Each row of a before or after table is a point. The points were changed in one or more steps. Then noise was added and the rows were shuffled. The steps act on how far a point lies along the listed directions, d1 being the first. Write out the steps. A step turns or swaps two directions, mirrors them in a line or flattens them onto one, adds a multiple of one to another, or multiplies one. Angles are multiples of 10 degrees, from the lower direction toward the higher: turns from -170 to 170, lines from 10 to 170 but not 90. Use the fewest steps. Two steps may share a direction if one is a turn and the other turns, adds or multiplies; they go together, in the order done. Otherwise the lowest direction goes first.

Directions:
(1): [-26.0 -14.4]
(2): [-14.4  26.0]
Before:
[[ 2.4 -3.1]
 [-0.5 -5.9]
 [ 9.2  7.2]
 [ 3.8 -0.9]
 [-1.9 -6.0]
 [-0.6  1.7]
 [-2.5  5.7]
 [-2.8 -4.6]
 [-2.5  1.4]
 [ 0.4 -2.7]]
After, 10 rows:
[[-3.3 11.3]
 [ 5.2 -2.7]
 [-2.2 -1.9]
 [ 2.9 -0.8]
 [ 4.9 -3.9]
 [ 3.0 -4.0]
 [-1.8  0.1]
 [ 2.4  3.2]
 [-6.1 -0.1]
 [ 4.0  1.3]]
Steps: turn d1 and d2 by -70 degrees

Directions:
(1): [ -0.7 -24.4 -20.1   4.5  -9.3 -39.2]
(2): [ 11.9 -20.6 -21.5 -22.6  30.3  13.8]
Before:
[[ 2.6 -4.5 -0.6 -4.9  3.1  0.6]
 [-2.8  5.4  4.0  5.5 -5.0 -1.4]
 [ 0.8  2.0  0.3 -7.3  9.5 11.5]
 [ 1.2  0.3 -0.6  0.8  2.9 -0.9]
 [ 1.8  4.1  2.3 -1.5  2.7  6.7]
 [-6.0  2.0  3.2  4.0 -7.2 -4.6]
 [-2.8 -2.1 -4.3  1.7 -1.3 -6.0]
 [-2.1 -0.7  0.4  4.9 -4.3 -6.5]]
After:
[[  6.1  -9.4  -5.4 -11.0  11.5   5.7]
 [  2.0  -0.8  -1.5  -0.4   4.4   0.5]
 [ -3.1   6.3   3.1   1.0  -0.4   5.0]
 [  5.7 -18.7 -18.4 -14.8  17.9  -0.9]
 [  2.3  -5.9  -5.9  -1.8   1.3  -5.2]
 [ -4.7  10.7  10.9   9.5 -10.1  -0.2]
 [ -7.6  11.7  11.3  15.0 -17.3  -9.3]
 [-11.4  13.2  14.4  12.8 -18.7  -5.5]]
Steps: multiply d1 by -1; multiply d2 by 3

Directions:
(1): [ 23.1  26.8  20.0  40.8   2.5 -20.8   0.4 -14.2  -2.5]
(2): [ -1.3 -33.2  50.8  -1.3  -2.8   9.4   8.0 -10.1  -4.9]
(3): [  8.7 -27.2 -14.6  13.5 -26.8 -25.2  29.8  10.4  20.3]
(4): [  0.3 -15.9  -4.1 -13.0 -13.4 -34.8 -39.2 -23.6  -6.9]
Before, 12 rows:
[[ -5.3   4.0  -2.5  -3.7   5.5   5.9  -4.2   1.5  -3.4]
 [ -0.2  -4.3  -2.7  -2.7  -4.7  -0.5  -1.8  -2.8   0.3]
 [  4.4  -3.6  -8.7  -2.0  -6.3  -9.6  -2.9   0.6   3.2]
 [ -0.1  -0.6  -1.3  -3.4  -1.6  -1.5  -0.8  -2.0  -0.5]
 [  3.0  -2.7   2.0  -2.5  -1.4  -2.3  -5.2  -0.6  -2.1]
 [  1.4   1.2  -0.7  -0.1   2.0   4.2   3.4   4.7   1.1]
 [ -1.7 -11.6   6.3  -6.3   1.7   9.3  -0.7   0.6  -0.6]
 [  0.4   2.2   6.7   1.3   3.7  -0.2  -3.5  -2.6  -3.4]
 [ -6.1  -3.3  -2.5  -7.0   2.5   4.6  -3.8   1.5  -3.1]
 [  1.4   1.4   6.4   2.1   2.8  -1.1  -6.6  -7.0  -6.1]
 [ -7.1  -5.4 -10.5  -5.8  -2.7  10.6   9.5   9.1   3.2]
 [  0.4  -4.1   2.5   2.3  -0.8   3.5   8.0   3.2   3.4]]
After (12 x 9):
[[  0.9  -0.2   1.3  -2.6  -1.3  -0.9  -0.4  -2.6  -0.9]
 [ -5.4   0.6   2.9  -3.7   5.2   8.0  -2.5   1.1  -3.7]
 [  5.7  -8.1   7.7   0.8  -4.8  -6.1  -0.2  -2.4   0.5]
 [ -2.2   3.8   0.0   2.7   1.7   9.9   6.3   3.5  -0.7]
 [  2.8  -2.0  -0.1  -3.0  -1.3  -2.9  -5.7   0.0  -1.9]
 [ -1.1  -0.5  -3.5  -2.4   0.4  -2.3  -6.0  -3.4  -3.3]
 [  0.8  -1.6  -0.3  -0.3  -3.4  -0.9  -2.5  -4.4  -0.8]
 [ -1.6   1.5  -3.3  -2.3   2.1  -1.9  -3.7   0.6  -1.1]
 [  0.6   5.0 -10.4  -2.7   4.1   2.8  -8.3   0.6  -0.3]
 [ -4.7   0.2   0.1  -4.1   4.2   4.6  -5.3  -0.5  -4.1]
 [  2.0   4.2  -5.7   4.0   0.6   0.1   4.3   2.9   3.6]
 [  1.4   2.1  -0.5   0.7   2.4   4.1   3.3   3.8   0.9]]
Steps: flatten d1 and d3 onto the line at 60 degrees; mirror d2 and d4 in the line at 80 degrees
